Rows are points. The last column is the point's height on a tilted bowl or saddle (a function of degree 2), plus a little noise. Count its main directions that bend up, bend down and stay straight.
In the rows, zero is written as 128.

Points:
[[132  82  57]
 [228 213 132]
 [148 109 133]
 [122  95 103]
 [133 161 150]
 [118 137 157]
 [126 110 132]
 [109 122 148]
 [187 162 197]
 [148 151 173]]
Directions: 0 up, 1 down, 1 straight

Points (17 x 4):
[[154  72 197 177]
 [ 82 166 167 195]
 [134 109 174 158]
 [126  77 234 202]
 [151 124 178 143]
 [120 132 158 151]
 [137 128 150 135]
 [137  79  76 145]
 [165  56 184 184]
 [154 123 114 119]
 [145 133 144 129]
 [158 182 120  92]
 [206 183 145  78]
 [142 125 141 134]
 [ 92  96 109 158]
 [146 151 142 121]
 [165 181 104  82]]
Directions: 1 up, 0 down, 2 straight

Points:
[[176 156 182 171 196]
 [146 186  83 172  65]
 [192 246 177 110 135]
 [186 169 158 178 164]
 [143 177 152  86  98]
 [159 113 127 150 146]
 [118 127 100  84 113]
 [121  96 114 123 136]
 [ 67 134 171 151 104]
 [ 89 116 102 153 134]
 [113  98  89 119 143]
 [192 117 190  73 108]
 [122  84 176 125 132]
 [181 145 181 169 204]
 [121 121 130 104 115]
 [123 119 135  95 109]
 [116 124 117  19  43]
 [111 158 144 128 125]
 [ 91  85  88 179 139]
 [161 108 116 154 145]
 [197 149 159 167 183]
 [121 192 101 137 111]
 [172 160 188 184 203]
 [109 139 123 102 120]
 [ 87  81 149 111 111]]
Directions: 2 up, 2 down, 0 straight

Points, 23 rows:
[[167 138 151  81  82]
 [110 159  86 103 113]
 [125   7 120 178  80]
 [115 137 142 112 130]
 [153  74 162 108 121]
 [205 126  94 117 120]
 [162 100 162 146 151]
 [129 203  94  97  82]
 [101  95 103 172 113]
 [112  96 142 101 112]
 [226  60 192 142 248]
 [148 154 109 104 102]
 [ 96 133 119  95 130]
 [150 150 120 219  75]
 [119 145  87  93  95]
 [120 123 122 139 139]
 [ 72 107 106 165 132]
 [ 96 162  53 191  61]
 [158  91 128 113 134]
 [133 168 160 140 119]
 [160 159 119 149 125]
 [140  98 174 146 126]
 [143  77 187 105  90]]
Directions: 1 up, 3 down, 0 straight

Points, 38 rows:
[[136 171  89 132 152 117 113]
 [104  95 109  99 147 145 126]
 [177 185 183 186 128 154  56]
 [137 107 139 162 104  72 103]
 [166 139 159 130 158  99  92]
 [232 119 129 125 146 136  68]
 [128 207 164 176 152  92  44]
 [ 72 120 119 170 187 169  98]
 [ 65  63 138  81 107 100 136]
 [196 135 119 111 116 101 100]
 [148  85 130 103 171 176  94]
 [ 82 175 173 125  97 139  88]
 [147 142 149  71 116 205  96]
 [148 141 134 170 122 110 100]
 [142 114 152  96  69 118 123]
 [130 158 164 100 109 148 114]
 [ 82 170 126 166 150 164  66]
 [133 136 137 196 138 132  87]
 [184 129 168 149  84  90  93]
 [175 143 180 142 131 103  91]
 [132  98  62 110 138 153 133]
 [179 190  74 168 143 163 110]
 [100 172  72 131 137 109 124]
 [173 220 154  66 134 110  71]
 [106  84 178  48 136 164 121]
 [126 159 161 124  64 165 113]
 [143  79 157 116 230 168  88]
 [109 141 121  93 174 123 113]
 [149 122 122 120  91  83 112]
 [131 160 174 147 162 126  87]
 [141  87  66 126 111 151 129]
 [137 131 113  28 171 165  73]
 [195 107 112 141 146   9  39]
 [ 45  95 116  68 134 125 127]
 [160 177 188  63 153 148  91]
 [ 81 168 155 132  97  93  94]
 [102 162  71 135  62 123 122]
 [ 25 148 157 109 120  86 105]]
Directions: 2 up, 4 down, 0 straight

Points, 76 rows:
[[106 150 135 143 113  54 122 180 135]
 [ 83 127 184 155 118  96  93 164 137]
 [144  92 113 114 101 139 124 161 134]
 [166 151  41  52 104 119 139  56   7]
 [ 53 136 154  93  85 182 149 152 119]
 [135 162  91 165 159 164 160 109 159]
 [137 130  58 183 151  66  92 161  91]
 [157 121 110 117 167 161  92 131 201]
 [ 85 149  93  49  72 151 111 172  80]
 [149 147 139 114 150 180 166  80 136]
 [116 142 153 106 118 109 153  99 121]
 [ 76 141  92 142  79 173 159 176 111]
 [130 114 162 109 148 149 122 138 168]
 [115 135  95 101 139 150 170 107 123]
 [166 164  97 148 121 128 102 151 137]
 [ 75 110 131 135 119 134 133 218 115]
 [ 42 112  89 174 120 137 119  70 136]
 [ 89  98 156 170 129 172 159 113 134]
 [123 148 173 181  96 100  58 112 132]
 [174 134 179 165  96 208 114  82 117]
 [118 154 107 111  71 146  95 177 118]
 [188 127 144  92  77 237 130 103 103]
 [144 148 200 139  51 149 143 109 117]
 [181  62 130 102 132 142  49 165 163]
 [101 130 112 117 163 145 160 167 137]
 [178 141 143 168  97  87 129 164 128]
 [ 75 104 108 111 184 178 187  98 120]
 [113 155 180 172 100 102 115  83 145]
 [119 158 119 157 137 141 132 162 150]
 [131 101 127 146 108 142 146 160 137]
 [120 232 128  71 132 179 146 163 117]
 [110  70 197 143 158 127 132 124 102]
 [120 173  93 195 164 189 163 129 156]
 [100  92 158 125 122 136 152 165 134]
 [106 109 166 155 106 129 159 133 135]
 [117 127 133 116 177 115  97 169 173]
 [134 160 140 122  99 169 107 140 160]
 [162 173  78 110  93 135  98 113 101]
 [151  88 153  95 117 164 146 118 128]
 [138 201 192 141  78 148 146 219 147]
 [156 119 139 183 190 154  66 147 148]
 [ 70 157 112  92 148  87 135 173 103]
 [121 152  70 113 124 167 179 193  84]
 [129 160 103 111 128 180 120 179 155]
 [112 181  94  81 133 166 127 136 133]
 [ 77 179  99 145  89 123 136 113 125]
 [159 151  81 143  94 171 164  75 104]
 [170 121 150 120 110 101 156 121 118]
 [174  65 152 170 114  97 155 138  87]
 [108 177 109 169 102 112 170 141 146]
 [153 110 197 207 189 161 210  45  23]
 [ 90 141 133 182  65 164 128 124 159]
 [125  77 147 171 136  72 134 117 123]
 [101 130  89  95 115 129 191 146  85]
 [ 79 103 156  46 170 144 113 189 186]
 [ 99 212 100 194 104 178 147  51 152]
 [117 119 171 185  79 208 115 118 146]
 [138  80 108  73 114 117 162 167 111]
 [174 132  62  93 158 145 168  97 124]
 [158  39 145  82 151 169 209 191  78]
 [ 96 118 132 126  91 116 173  98 114]
 [195  77 101 118 140 141 106 167 137]
 [176  89  84 118 132 137 176 134 107]
 [ 94 237 139 109 129 111 131  63  94]
 [ 59  95 174 122 105  87 172 126 101]
 [123  90 111 140 100 180   7 113 128]
 [192 165 151 145 160 137  99 166 170]
 [133 139 123 168 196 108 100 141 153]
 [232 139 105  81 129 193 121  95 128]
 [147 150  84 145 136 145 112 119 152]
 [165  94 104 168 181 119  68 102 148]
 [181 143 101  58  90  33  92 134  82]
 [115  76 137 167  70  81  98 102 119]
 [189 147 154 122 113 106 178  98 100]
 [ 94 175 125 124 107  80 115  77 124]
 [154  67 142 103 146 136 172 131 116]]
Directions: 1 up, 4 down, 3 straight

Points, 65 rows:
[[175  90 137 130 147  16 113 144 188]
 [ 87 168 109 147 161  97 119 157 158]
 [ 94  87 144 179  75 142 142 107 158]
 [127 128 182 143 130 116  87 136 153]
 [145  96  88 101  70 153 104 195 148]
 [143 129  75 176  74 120 140 142 161]
 [134 133 185 177 159 128 131 114 163]
 [ 39 205 102 174  56 165 105 125 192]
 [147 185 132 122 131 132  59 108 172]
 [ 66 129 209 178 189 105 101 150 177]
 [139 111 148 149 130 123  93 130 153]
 [135 149 165 159 167  99 138  94 163]
 [102  83  87 109 115 189  92 116 159]
 [ 91 225 150  81 118 106 112 132 164]
 [193 121 141 128  72 202 144 107 159]
 [ 83 157 111  69 154 128  63 112 168]
 [219 135 143 140 163  87 113  88 182]
 [164 156 105 141 118  56  87 106 179]
 [114  99 200  97 156 143 177 166 137]
 [148 136 116 172  96 190 145  71 165]
 [173  65 151  97 175 129 110  38 182]
 [117  79 132 120 115 100 148 179 136]
 [176  83  82 164 183 108  83 138 193]
 [218 219 122 125 116 108 180 171 169]
 [156  65 146  95 176 111 182 177 153]
 [158 237  99 145 121 145 112 146 171]
 [124 191 135  78 124  78 145 103 153]
 [203 141 144 123  84 150 167 177 147]
 [ 67 148 180 144 135 108  69 146 161]
 [130  76 150 117 141 154  89 152 148]
 [181  84 123 129 120  64  27 130 201]
 [131  91 171 127 100  97 162 125 142]
 [113 149 172  91  67 198 129 107 156]
 [161 161 115  71 155 118 121 141 147]
 [ 76 135 130  51 116  74 114 133 152]
 [162 209 100 168 110 120 157  93 166]
 [ 64 132 151  95 140  80  94 123 157]
 [157 114 122 115 137  73 212 156 151]
 [138 157 149 151 167  92 107 116 164]
 [ 99 112 176 100  76 191  89 157 144]
 [ 81 100 157 184 160 133  94 151 164]
 [ 82  69 126  91 109 148 136 115 144]
 [134 162 108 172 185 155 127 150 163]
 [135 138 102 115 163 142 122 146 145]
 [112 104 113 150 133  95 128 115 154]
 [120  97 189 134 166 130 166 226 144]
 [145 101  20 146  89  96 100  82 193]
 [145  59 128 147 139 157 168  86 159]
 [ 92 187 212 144 161 124  78  54 204]
 [ 61 138 168 146  16 137  95 123 167]
 [ 94 149 107 235 155 161 107  77 201]
 [109 143 133 102 132  95 147 145 137]
 [120 120 179 103 120  70 129 107 151]
 [108 214 144 120 129 141 106 172 156]
 [142 145  83 147 168 113 178 209 162]
 [173 190 148 171 159  73  81 100 194]
 [161 173 112 114 131 143 164 128 140]
 [120 128 124 126  50 107  75 173 150]
 [142 225 165 172  37 123 122  84 197]
 [114 111 123 160 139 185 150 109 151]
 [116 186  92 114 158 114  96 148 159]
 [ 68 121 170  76 131 127 169 183 130]
 [134 119 133  93 208 120 184 135 149]
 [ 93 137  94 128  46 141 119 175 146]
 [113  90 143 125 186  90 187 148 154]]
Directions: 7 up, 0 down, 1 straight

Points:
[[139 125 104 117  52 120 161 139  77]
 [187 110  54 154  65 119  57 149  93]
 [139 101 143 203  79 129  54 157 109]
 [162 131 116 157 168  94 165 171 104]
 [ 76 131 171 161 143 114 140 190 121]
 [ 66 194 130 116 132  97  46  95  79]
 [130 159 135 117 109  66 137 112 115]
 [ 63 132 164 151  82  64 111 115  39]
 [130 155 217 152 111 121 104 130 105]
 [127 142 117 111  85 111 120 140 110]
 [136 157 117  69  93 209 118  90 130]
 [149 189 160 156 108 161 100 200 128]
 [ 54 162 161  79 120 112 110  99 101]
 [124  67 194  37 135 196 128 221  71]
 [118 166 124 140 133  82 128 107 115]
 [155 117 138 109 128 196 149 185 110]
 [159 108 187 101 132 183 139 102 115]
 [179 130 187 162 148 164  79 160 167]
 [ 97 123 216  62 108  76 153  99  98]
 [170 128  77  64 123 112 121 151 118]
 [ 84 131 111 184 138 124 144 105  94]
 [124 123 219 176 140 170 124 125 109]
 [126  72 109 151 152 113 103  92 125]
 [138 190 149 187 117 155 105  84  79]
 [133  86 165  88  95 164  97 107 112]
 [151 120 111 170  98  65 178 135  53]
 [ 89  96 107 158 113 108 134 135  95]
 [156  94  84 155  95 183 111  78 125]
 [127 134 150  63 100 149  94 111 132]
 [150 182 122 114 127 158 159 113 120]
 [143 127  94  66 197 109 155 115 134]
 [169 229 148 118  92  95 153  85 114]
 [ 67  76 153  95 186  85 145  58 112]
 [ 51 133 123  89 139 113 179 143  84]
 [224 159 105 187 161 130 114  47  82]
 [128 126 125 143 118 132 161  68 109]
 [160  15 119 127  99 129 164  88  54]
 [106 114 181 169 185  93  34 109 124]
 [ 75 135  77 122 111 126 154 175  67]
 [172 145 115  65 154 113 132 124 147]
 [117 168 169  96  68 124 141 112 101]
 [178  63 204 170 175 105 132  93  79]
 [ 98  90 109  99 110 139 124 152 102]
 [114 112  31 147 174 154 179  94 105]
 [123 154  64  96  70 194 127  95 121]
 [105  44  76  91  98  70  79  86  79]
 [184 180  90 112 139 138 126 118 136]
 [157  66 138 190 123 153  51  80 108]
 [ 98  82 123 111  72 134 204 160  18]
 [158 154 141  93  68 153  80  92 139]
 [128 122 132 139  83 142 115 115 110]
 [127 126 132 129  89 200 148 194  89]
 [144  67 148 164  97 114  53 162 117]
 [146 170 103 121 117 103 134 105 131]
 [ 83 110  95 156  89 146 118 127  92]
 [159 177  88 194 124 174 112 158 104]
 [ 77 112 127  48 180 133 150 138 109]
 [147 107  47 181  80 171 159 192  48]
 [ 75 166 141  75 164 139 124  90 126]
 [188 147 160 155 149 146 138 109 118]
 [111 157 175 161 146  67 180 211  79]
 [140 158 192 130 149 158 168 140 109]
 [152  90 156  27 121 107  86 122 115]
 [145 157 133 135 142 130 106  89 134]
 [ 66 130  45  69 164 105  95 148  85]
 [145 126  77 155 155 113 121 126 127]
 [137 157 151  60  61 180 164 224  46]
 [ 87 128 132 175 140 140 128  62  91]
 [115 138 148 113  93 170 101 133 120]
 [ 59  76 178 137 103 168 153 180  66]
 [146 116 154 157 169 116 131  97 122]
 [ 43 127 123 120 131 149 127  60  90]
 [160 200 121 176 142 133 133 132  93]
 [ 94 152 141 139  60 125 165  98  55]
 [139 149 111 149 164 130 163 184 107]
 [148  96 169 131 104 108 217  57  51]
 [146  70 102  64 139  84 153 126 108]]
Directions: 1 up, 5 down, 2 straight

Points (63 x 9):
[[120 115  59 170 118 107 128 159 152]
 [138 134  70 142 129 103  98 134 138]
 [172 154 104 122 100 135 170 147  63]
 [138 117 141  69 132 137 151 146 118]
 [134 185 158 137 122 109  80 109  46]
 [129 150  92 110  56 110  77 127  50]
 [105 127 117 141 115 167 117 124 134]
 [117 153 131 111 151 173 120 124 131]
 [ 93 134 131 142 180 152 101 145 111]
 [138 171 128 112 158 153 142  84 124]
 [116 129 149  82  72  91 134 142  42]
 [111 159 129 112 127 118 146 139  97]
 [152 118 135 125 139 147 102 128 131]
 [118 142 145 116 156 125 121 153 131]
 [140  82 128 124 123 112 115 140 109]
 [101 125 156  98 131 148 168 112 144]
 [135 177 122  70 135 139 103 151  97]
 [169  92 108 146 145 140  99  93 143]
 [101 137  84 143 140 166  83 119 119]
 [135 142 135 105 156  97 107  90 113]
 [101 158 111 107 116 207 103  95 118]
 [112 128 107 106 160  99 136 131 119]
 [129 187 112 165 140 101 138 132  72]
 [110 166 134 169 126 145 130 126 113]
 [120 110 134 126 112 130 136 132 119]
 [146 126 121 120 170 149 151 105 143]
 [177 168 128 116  98 149 104  81  98]
 [101 105 111 103 182  71 180 138 110]
 [134  87 128  65 170 109 112 113 144]
 [151  99 118 143  80 128 181 165  67]
 [ 98 121 163  90 157 130 121 128 145]
 [108 152 116 114 137 102  91 154 111]
 [161 104 123 157 113 150 189 160  85]
 [154 120  99 145 121 161 145 125 137]
 [148 116 137 124 174 126 111 108 154]
 [127 142 118 131  82 136 139  94 130]
 [ 66 141 147 110 153 117 182 142  94]
 [151 142 121 125 166 154  85 120 137]
 [128 125 102 137  78  90 116 141  97]
 [ 96  98 127 152 139 119 135 178 100]
 [134 125 125 149 166 128 106  85 131]
 [127 120 119 108 178 101 119 134 153]
 [135 120 193 148 116 135 100 126 104]
 [124  62 113 159 124  97 138 145 116]
 [147 147 144 101 113  89 129  65  69]
 [118 130 115 129 133 116 101 130 119]
 [124 126 129 140 131 133 174 129 118]
 [114 109  59 152 110 132  90 134 157]
 [ 85   7 156  68 125 145 124 137   7]
 [111 158 137 142 131 123 125 130 107]
 [175 146  92 151 130 135 117 113 130]
 [123 143 121 169 100  99 167 135 101]
 [145 103 132  99 162 145 141 110 152]
 [118 161 152 112 153 122 159  91 121]
 [138 124 143  77 130 100 114 139 105]
 [174 130 128  92  94 121 105 164  45]
 [191 116  90 141 111 105 144 151  74]
 [ 99 149 130 170 112  88  98 115 101]
 [107 153 155 116 127  86  97 121  82]
 [123 131  90  76 144 117 124  84  66]
 [153 111 106 109 123 132 125 173  91]
 [127 124 110 141 131  66 142 118 108]
 [179 148 110 155 120 130 126 123 118]]
Directions: 2 up, 4 down, 2 straight

Points, 77 rows:
[[131  57  82  95 106 137 155 151 161]
 [125 135 159 122 134 115  47 113 146]
 [143  64 152  54 186 131  96 134 162]
 [ 50 136  75  97 124 131 115 109 123]
 [ 94  93 165 134 113 109 145 143 132]
 [ 97  88 178 136 203 123 168  57 176]
 [115 158  46  70 109  22  53 157 133]
 [127 173 106 127 128  95 144 135 119]
 [ 85 127 125 178 132 139  98 103 159]
 [ 71 165 129 192 158  60 100 157 129]
 [ 30 139  82 126 138  66 142 117 127]
 [107 131  95 149  67 150  99 101 190]
 [110  98 136 107 109 163 122 115 156]
 [117 208 108 111  85 169 163 136 110]
 [182  97 116  94  38 158 135 114 210]
 [ 76 168  97 110 175 184 140 115 123]
 [ 94 136 113  86 124 142 173  55 158]
 [143  80 162  52 114 139  78  89 179]
 [134 159 118 122 116  42 143 167 131]
 [102 152  81  71 114 134 102 223  97]
 [101 151 159 143 133 102  66  83 142]
 [169  41 162 173 103 106 106 149 170]
 [131 156 178 118 138 137 113  51 142]
 [160 112 169 182 119 132  62 181 151]
 [129 109  87 199 100 141 100  42 249]
 [116 161 158  43  67  41 107 117 103]
 [154 128  81 141  87  88 104 154 163]
 [ 76  84 123 137  76 165 136 136 167]
 [104 103 212 115 128 112  97  68 134]
 [199 151 140  95 150 172  73 144 177]
 [147 197  78 183 142 102  90 155 141]
 [111 199  66 160  81 156 110  94 187]
 [180  84 169  35 201  79 150 147 191]
 [ 75  99 162 123 117 136 166 139 131]
 [109 164 134 146 124  55 216 144 117]
 [138 108 187 155 171 165  50 166 156]
 [139 169 133 149 220 159 164 147 115]
 [127 111  92 158 143 144 156 203 108]
 [138 132 161  91 134 219 136 112 164]
 [140 151 109  81 196 111 149 120 124]
 [144 116 177 134 115 126 184 117 126]
 [ 98 122 165  84 132 137  88  90 129]
 [124 103 148 124 129 164  34 112 171]
 [ 93 131 155  38 174 176 148  98 129]
 [147 114 128 111 227 102 185 187 134]
 [148  85 124 154 102  88 102 124 172]
 [182 192  89 106 157 127 113 112 145]
 [133 139  97 132  83  81 143 136 155]
 [ 61 118 152 133 135  97 128 128 116]
 [152 146 125 114 133  69 136 225 126]
 [130 160 171 124 169  82 133 126 108]
 [197 145 125  51 120 153 106 132 177]
 [124  87 123 122 100 153  23 125 172]
 [139 117 167 118 147  81 145 155 127]
 [133 140 111 122  95 131 185 112 142]
 [126 110  61 151 146 109 100  94 170]
 [ 74  65 105 118 187 180  68 144 109]
 [153 102  96  78 158  99 108 146 140]
 [100 102 218 165  91 109 154 151 119]
 [172 136  99  99  62 121 166 148 161]
 [147 100 163 141  78 124 168 150 140]
 [159  82 169 130 159 117 106 171 148]
 [ 84 206 150 133  93 122  78  73 129]
 [ 99 103 121 185  57 181 107 116 198]
 [114 114 111 125 194 151 216 213 117]
 [181 154 177 155 116 161  95 145 143]
 [ 98 108 177 127  87  67  38 120 142]
 [142 118 138 158  78 144 106 201 138]
 [ 53  71 135  99 111 118 141 153 127]
 [144 122  71 102 157 104 223 125 151]
 [114  72 100 118 155 129 141 128 144]
 [ 99 143 136 180 182 166  56  76 185]
 [158 151 134 133 226 132  56 130 160]
 [123 122 124 152  94 180 132 104 169]
 [144 159 124 113 135 183 102 109 154]
 [139 176 114 104 159  78 109 105 128]
 [124 120 172  86 118 114 148  99 126]]
Directions: 5 up, 2 down, 1 straight

Points, 76 rows:
[[ 46 152 177 114 154 168 128 159 102]
 [114  66 145 128 131  82 165 205 136]
 [139 116  92 173  88 142  58  86  47]
 [159 183  97 126 160 188 117 159 203]
 [ 85 173 131 159  97 175 129  58 122]
 [142 112 120 103 172 135 122 188 138]
 [159 160 120 184 104 101 198 164 139]
 [125  61 114 146 111  67  78 205  84]
 [158  90 215 150 198 133 162  92 121]
 [131  58 153 126 178 104 112  84  90]
 [124 174 190 131 154  73 165  87 172]
 [156  65 104 135  69 100 133 177  68]
 [121 140 153 171 124 129 137 135 136]
 [178 123 181 178  76  51 129  84  91]
 [ 89 120 172 103  93  76  79 122 184]
 [167 120 143 115 178  78  91 138 118]
 [123  91 105 149  54 129  81  73 101]
 [110 104 141 132 121 128 156 119 137]
 [124  70  77 220 154 215 172 140  97]
 [213 162  79  69 130  97 169 102 101]
 [190 117 133 166 164 123  97 167  99]
 [163 107 168 145  69  97 124 129 120]
 [ 98 148 159 210 165  82 179 150 141]
 [136 138  88 175 112  74 111  81  48]
 [179  80 162 144 128 199 104 216  86]
 [128 207 150 103  87 143 161  67 166]
 [159 133 183 180 123 136 139 126 142]
 [106 172 108  43 125 139  79 156  84]
 [ 74 168  49 108 134 151 161  89  70]
 [179 103 107 134 128  83 174 141 114]
 [100  99 123 141  49  93 145 196 106]
 [ 97 119  98 211 146 170 140  28  30]
 [125 178 215 167 162  91 192  87 161]
 [162 122  96 158 135 132  85 144  87]
 [ 96  88  81 106  88 103 106 109  98]
 [115 131 135 141  66  57 163  87 124]
 [ 96  63 164 117 200  88  86 104 101]
 [102 111 169 154 122 157 115 100 146]
 [ 51 134 139 126  92  60 143 135 165]
 [112 103 137 124 154  99 180 142 146]
 [123 204 140  90  95  89  99 150 128]
 [ 69 178 146 148 153  88 154 117 136]
 [ 90 125 130  79 102 147 111 179 110]
 [ 54 120  75 127  77 167  88 199  52]
 [123 165  82 124 142 102 214 121 152]
 [ 69  73 121  73 167 116  82  85  71]
 [151 124  99  80  65  86 115 111  98]
 [116 178  79 108  93  92 127  78  74]
 [154 174 152  92 111 126  97 147 158]
 [112 100 120 118 191 133 122 149 112]
 [ 40  84 166 101 150 128 128 206  96]
 [143  63 101 147 149 186  89  89  75]
 [122 127 167 141 141 132 161 225 158]
 [157 156 103 183 190  97  91 106  60]
 [148  85 172 123 121 141 114 136 134]
 [108 145 106 165 155 164 193  81 123]
 [ 57  92 150 148 111 144 143 114 117]
 [108 139 148  89 156 154 133 150 142]
 [184 113 107 193 142 176 156  53 114]
 [162  80 107 164 139 121 150 197 117]
 [109 194 133 171 160 125 110  85  92]
 [103  81 157 204 154 120  93 100  60]
 [111 131  71 101  66 114 123 125  94]
 [151  92 121 101 107  51  79 224  98]
 [139 146 148  87 149 154  37  95 131]
 [153 179 149 106 179 129 119 189 189]
 [161 138 140  87  85 131 185  88 152]
 [118 176 126  95 161 127  91 120 123]
 [140 154 150 123 133 110 163 126 164]
 [131 125  98 171  74 139 140 126 101]
 [127  74 124 104 148 140 118 179  98]
 [ 47 142  95 191 173 195 140 130  55]
 [132 117 127 118 138 143 107  95 131]
 [157 119 110 112 123  99 184 164 148]
 [166 161  80  97  67 155 194 156 158]
 [111 181 155 135 235 174 119 133 138]]
Directions: 2 up, 5 down, 1 straight

Points:
[[111 151 106 111 114 144 106 143 135]
 [ 90 143 182  73 107 132 126 110 149]
 [194 214  54 136 143  85  89 117 137]
 [163  69 103 125 130 118 129 138 152]
 [ 84 117 144  75 109 166 178 134 150]
 [179  85 142  90 127 136  83 129 153]
 [193 127 131 128 169 127 118 136 147]
 [ 88  74  83 193  75 198 138  91 160]
 [ 75 133  88 145  69 170 137 163 159]
 [159  77 118 104 116 155  95 159 152]
 [101 114  82 106 110 141  87 119 138]
 [153  50 102 102 148 118 127  78 164]
 [144 159  68 149  62 155  61  42 147]
 [163 146 103 119 110 202 167 116 147]
 [113 114 150 156 155 173 162  98 158]
 [157 142 175 167 143 119 141 153 163]
 [ 98 102 120  78 135 100  62 172 151]
 [174 180 136 128 130  67 162  70 168]
 [151 105 127 193  40 118  73 138 168]
 [141  96 215 100 103  98 163 129 179]
 [167 198 218 144 135 155  83  99 177]
 [109  28 146 142 131 109  71 155 189]
 [131 125  39 158 171 108  86 119 135]
 [136 160  45 142 130 179  97 108 142]
 [105 141 146 110 167  84 140 144 157]
 [104 143 121 151 152 107 127 198 163]
 [125 107 119  91 100 171 119  93 141]
 [155 186 181 173 155 137 166  64 179]
 [138 128 168  22 197 141 141  89 178]
 [172  98  80 178 127 132 178 136 161]
 [107  92 153  98  57 142 141 121 151]
 [102 105 146 128 160 112 132 163 161]
 [113 173 203 162 139 155 161 123 169]
 [ 63  30 182 116 205 153 139 233 249]
 [160 103 128 110  57 104 110 169 155]
 [147 160 112 155 148 156  88 185 155]
 [ 62 144 171 124 180 109 106 138 177]
 [ 98 135 199 156 111  71 181 123 194]
 [ 59 131 213 130 131 143 117  81 173]
 [136  63  83 104 135  99 170 153 162]
 [ 85  82  89 156 189 166 147  58 171]
 [ 80 205 136 159 127 150  80  67 158]
 [136 105 163 158  97 111 170  69 167]
 [179 134 140  62 135 169  61 162 149]
 [126 121 129 211 139 181 146 221 204]
 [146 116 109 136 123  48  69 101 147]
 [162 119 177 161 147 150 109 163 162]
 [121 110 132 147 118 139 109 143 145]
 [181 150 193 109 121 152 173  97 165]
 [ 65  74  51 155 180 154 126 147 184]
 [108 115 168 156  64 114 191 141 176]
 [122 185  72 157 109 110 147  79 138]
 [146  89 117 129 107 167 172 171 162]
 [108  59 164 110 163 114 138 129 177]
 [ 64 181 134 138 133 161 129 128 155]
 [115 132 140 124 126 153 116 146 142]
 [143 142  94 154 141 192 141  93 145]
 [169  89  90 204 112 113  92 116 152]
 [129 160 139 120 119 203 142 236 174]
 [146  99 156 119  84 135 122  99 149]
 [102  99 148 125 131 209 139  18 167]
 [108  91  89 100 125 150 134 182 155]
 [ 91 134 109 106 141 171 137 101 144]
 [188 125 156  82 128 144 124  87 155]
 [203 110  97 192  47 128 103  92 165]
 [113 101  52  93 135  69  80  60 143]
 [ 32 139 101 137 117 133  63 129 163]
 [ 60 202 127 129 103 130 167  73 162]
 [142 161  64 170 163  97 105 189 152]
 [159 165 143 134 180 107 148 130 154]
 [146 122 240 138 118  92 146  57 207]
 [171 155 165 164 138 166 100 156 158]
 [121  88 105 147 139 116  84 158 153]]
Directions: 6 up, 0 down, 2 straight
